Each row of a before or after table is a point. The points were changed in one or more steps. Then noise was added and the rows were shuffled. The steps act on columns, c1 being the first. What was done? A step turns or swaps two columns, mirrors them in a line or flattens them onto one, adds a multiple of one to another, or multiplies or shifts one. Angles are multiples of 10 degrees, from the lower column toward the higher: turns from -170 to 170, lines from 10 to 170 but not 90. Use the fewest steps. Two steps may share a column if one is a turn and the other turns, adds or multiplies; they go together, in the order done. Otherwise the lowest column goes first.
In the rows, zero is written as 100.

Before (12 x 3):
110	114	86
120	47	135
46	111	104
78	50	134
107	35	140
55	98	85
55	103	86
122	67	148
50	115	115
90	49	112
54	118	93
77	46	133
After (12 x 3):
84	144	92
78	144	118
57	51	152
46	86	143
74	130	76
48	83	140
54	74	116
83	62	159
67	152	101
74	143	84
66	51	144
116	100	82
Steps: turn c1 and c2 by -50 degrees; multiply c3 by 1.3

Before (11 x 8):
153	85	76	159	185	126	92	114
76	89	135	50	124	100	91	116
72	160	47	26	85	95	130	148
69	126	120	54	113	66	129	108
73	79	157	110	86	67	86	74
69	151	106	58	73	130	113	70
102	143	99	53	69	111	121	145
48	81	148	100	95	92	74	88
56	119	171	57	100	77	122	118
134	98	120	95	143	80	57	84
45	162	133	95	79	106	74	97
After (11 x 8):
105	76	62	46	135	99	122	108
118	73	53	77	137	79	121	128
99	182	65	48	102	118	124	112
29	179	118	72	39	84	74	64
52	83	85	71	136	104	109	78
96	96	110	130	143	101	146	95
57	151	75	100	61	106	79	72
58	130	86	67	118	58	83	86
157	77	160	154	137	131	96	43
58	125	41	58	137	74	88	83
65	164	84	69	96	125	77	138
Steps: swap c1 and c4; multiply c2 by 1.3; turn c5 and c8 by -150 degrees; turn c3 and c5 by 140 degrees; mirror c6 and c7 in the line at 170 degrees

Before (12 x 12):
123	64	74	75	47	70	155	141	38	135	56	81
89	119	159	153	133	164	75	102	55	77	36	95
50	162	120	100	90	99	107	112	110	69	60	61
157	155	108	151	74	78	166	80	83	108	104	72
126	106	101	118	132	114	91	33	115	91	134	135
92	81	134	96	93	94	84	105	29	114	146	103
130	100	121	70	28	91	55	49	116	106	106	99
83	91	99	91	51	122	71	114	102	124	140	112
106	147	98	85	108	109	68	137	123	48	87	109
57	162	80	83	30	145	88	107	44	45	106	83
142	145	151	59	113	173	108	78	114	77	52	143
102	132	156	150	108	144	117	65	108	23	107	113
After (12 x 12):
127	95	104	119	111	65	52	13	116	110	141	134
59	13	83	79	143	170	52	87	92	53	98	82
120	125	73	79	70	156	113	125	35	70	45	79
126	116	120	68	93	170	13	32	105	107	108	102
98	96	136	90	100	109	45	85	31	61	145	104
147	69	147	56	170	83	65	58	140	88	57	141
104	29	145	139	144	94	83	46	124	118	105	111
91	59	159	149	163	66	37	87	74	67	33	98
85	126	98	86	122	154	30	96	94	100	140	106
109	41	93	86	112	97	32	114	148	109	92	110
153	80	108	150	76	123	129	66	127	51	97	72
53	48	119	94	99	107	69	97	149	80	57	66
Steps: turn c2 and c9 by 40 degrees; turn c2 and c10 by -120 degrees; turn c5 and c6 by -90 degrees; shift c7 by -40; shift c8 by -20

Before (13 x 18):
54	40	129	67	112	57	98	128	78	40	79	41	101	119	119	77	99	92
76	22	114	133	111	81	109	115	101	158	79	74	58	158	90	133	114	62
80	98	99	98	104	119	134	100	74	58	122	61	112	97	91	99	138	102
133	76	91	83	90	101	115	107	92	102	58	53	107	111	71	101	113	107
107	99	47	153	87	135	130	135	36	91	74	92	118	112	96	88	100	86
79	71	87	97	128	111	118	159	92	31	146	116	80	132	93	159	131	164
89	48	121	50	123	153	124	112	91	141	134	145	153	48	50	105	112	101
84	121	62	103	112	105	123	65	73	95	71	73	140	94	131	129	88	112
118	71	96	114	127	61	47	84	92	94	98	45	28	107	71	37	113	82
157	123	95	132	124	157	97	111	86	81	119	58	86	111	134	141	89	146
167	176	104	109	152	78	58	141	121	57	149	89	113	126	155	76	100	43
129	99	72	114	125	137	90	142	21	86	79	108	107	116	110	113	151	60
138	72	152	73	97	65	76	51	67	108	134	95	130	147	5	67	78	96
After (13 x 18):
129	100	90	169	125	150	94	126	122	87	67	107	105	152	112	119	154	101
134	99	97	93	86	117	116	99	95	97	32	55	105	103	78	101	110	116
84	99	86	124	110	118	121	73	96	97	52	73	140	72	144	138	88	90
80	99	101	120	104	123	135	101	111	56	137	59	117	98	94	97	139	99
120	98	121	115	130	81	46	83	64	93	97	48	27	112	45	49	113	86
53	102	110	96	114	124	100	111	42	36	66	40	100	126	118	70	98	117
90	101	102	74	122	158	120	135	135	142	158	143	151	73	64	99	110	71
108	101	102	184	89	116	128	126	132	91	57	89	116	127	101	103	97	115
136	98	118	108	96	128	78	34	53	110	153	94	127	116	12	54	78	111
81	100	81	106	132	115	120	136	108	32	172	117	81	86	91	157	132	185
73	102	91	121	111	67	108	82	91	160	64	73	58	166	79	125	115	122
169	103	106	90	152	72	56	124	88	59	178	89	112	172	157	80	99	98
156	97	85	132	125	104	95	104	159	83	131	57	84	75	131	138	90	141
Steps: multiply c2 by 0; flatten c3 and c16 onto the line at 110 degrees; turn c4 and c9 by 50 degrees; turn c6 and c9 by 70 degrees; turn c8 and c14 by 30 degrees; turn c14 and c18 by 50 degrees; multiply c11 by 1.6; add 0.3 times c13 to c15

Before (13 x 32):
85	122	116	113	109	75	115	137	111	121	66	101	69	165	171	142	89	107	130	50	105	105	83	96	181	125	87	80	126	90	108	44
112	131	98	125	115	131	96	121	46	85	105	106	120	145	72	81	87	99	56	89	117	112	81	52	109	94	62	39	168	147	107	71
134	94	110	41	84	70	111	98	37	89	79	91	141	102	125	64	36	94	60	108	40	67	149	143	95	160	112	123	111	112	159	109
90	104	84	77	69	59	77	100	83	91	96	106	140	76	92	85	30	124	84	32	72	148	83	114	131	83	100	121	147	122	82	103
137	97	86	128	85	99	146	106	88	125	63	75	88	158	122	121	95	143	77	100	117	78	130	86	75	135	83	27	107	81	108	110
118	75	88	62	95	93	134	106	121	93	95	134	143	130	81	95	60	95	103	68	87	132	98	43	106	122	104	132	138	103	116	104
66	105	78	95	120	141	84	89	79	61	94	127	84	79	58	68	71	128	149	99	112	5	114	118	134	70	94	122	115	99	111	100
93	106	115	140	94	65	102	110	74	66	88	118	104	122	79	149	57	144	108	120	65	59	51	78	81	133	43	127	120	141	164	86
115	88	44	93	170	94	135	111	81	106	145	118	86	94	91	80	120	84	144	78	129	142	97	63	139	78	151	81	102	86	74	101
65	106	134	69	64	66	118	58	76	134	127	64	134	114	114	135	82	101	118	87	79	114	105	85	116	119	110	58	87	93	82	114
84	115	114	62	99	31	139	83	89	66	89	141	92	110	22	153	110	106	126	136	92	79	115	92	103	88	118	114	97	127	101	78
132	95	97	98	73	86	103	78	108	50	98	65	48	116	61	126	47	120	110	99	99	90	143	79	80	76	103	129	85	135	102	32
60	82	132	113	78	125	82	85	68	90	83	112	84	151	67	87	48	85	50	102	154	88	123	84	138	106	82	118	106	46	153	77
After (13 x 32):
112	107	138	67	65	66	115	59	77	133	126	61	136	112	117	86	82	100	116	93	120	117	110	135	116	153	67	59	85	103	80	85
74	96	108	44	85	67	112	101	37	89	83	94	141	103	125	143	33	124	61	89	154	64	147	64	97	186	118	122	109	80	157	103
122	109	76	98	121	143	86	90	78	61	97	126	87	82	56	120	70	109	149	104	88	3	120	68	137	100	77	117	116	128	110	97
105	104	85	78	65	57	79	100	82	86	95	106	136	76	93	112	27	138	87	119	114	152	84	86	130	108	93	125	148	101	79	40
120	125	117	115	109	69	115	137	110	122	67	97	69	162	173	98	90	95	133	168	98	105	82	141	181	153	100	81	126	112	110	76
95	113	114	65	102	31	138	86	91	66	84	142	90	111	20	95	107	128	127	105	99	78	116	153	103	118	78	111	97	88	98	141
150	106	114	140	95	66	104	109	74	67	89	118	100	124	80	81	56	171	102	103	118	58	52	152	84	160	130	123	117	111	165	125
49	87	43	91	177	95	130	109	82	105	141	115	89	94	91	63	121	73	150	102	75	142	102	79	136	110	83	79	104	99	76	80
76	91	94	98	71	87	102	79	108	48	97	65	51	118	59	76	47	140	110	165	91	90	146	124	81	106	121	128	83	98	102	120
87	76	89	62	96	93	135	105	119	93	96	128	145	127	79	45	58	109	102	107	110	132	96	90	105	153	106	134	136	94	116	64
121	128	99	122	114	134	90	120	41	84	105	106	124	145	71	54	88	132	57	135	67	113	80	84	110	121	134	37	169	81	108	99
141	85	134	116	78	127	86	84	65	90	83	113	86	152	69	82	52	36	48	120	69	90	124	86	136	134	83	118	104	124	150	114
90	95	85	130	79	92	145	105	92	123	59	77	92	157	122	85	95	101	76	89	91	76	131	124	79	163	141	26	107	153	104	99
Steps: turn c1 and c27 by 130 degrees; swap c16 and c24; turn c21 and c30 by 160 degrees; turn c18 and c30 by 60 degrees; turn c20 and c32 by 110 degrees; shift c26 by 30
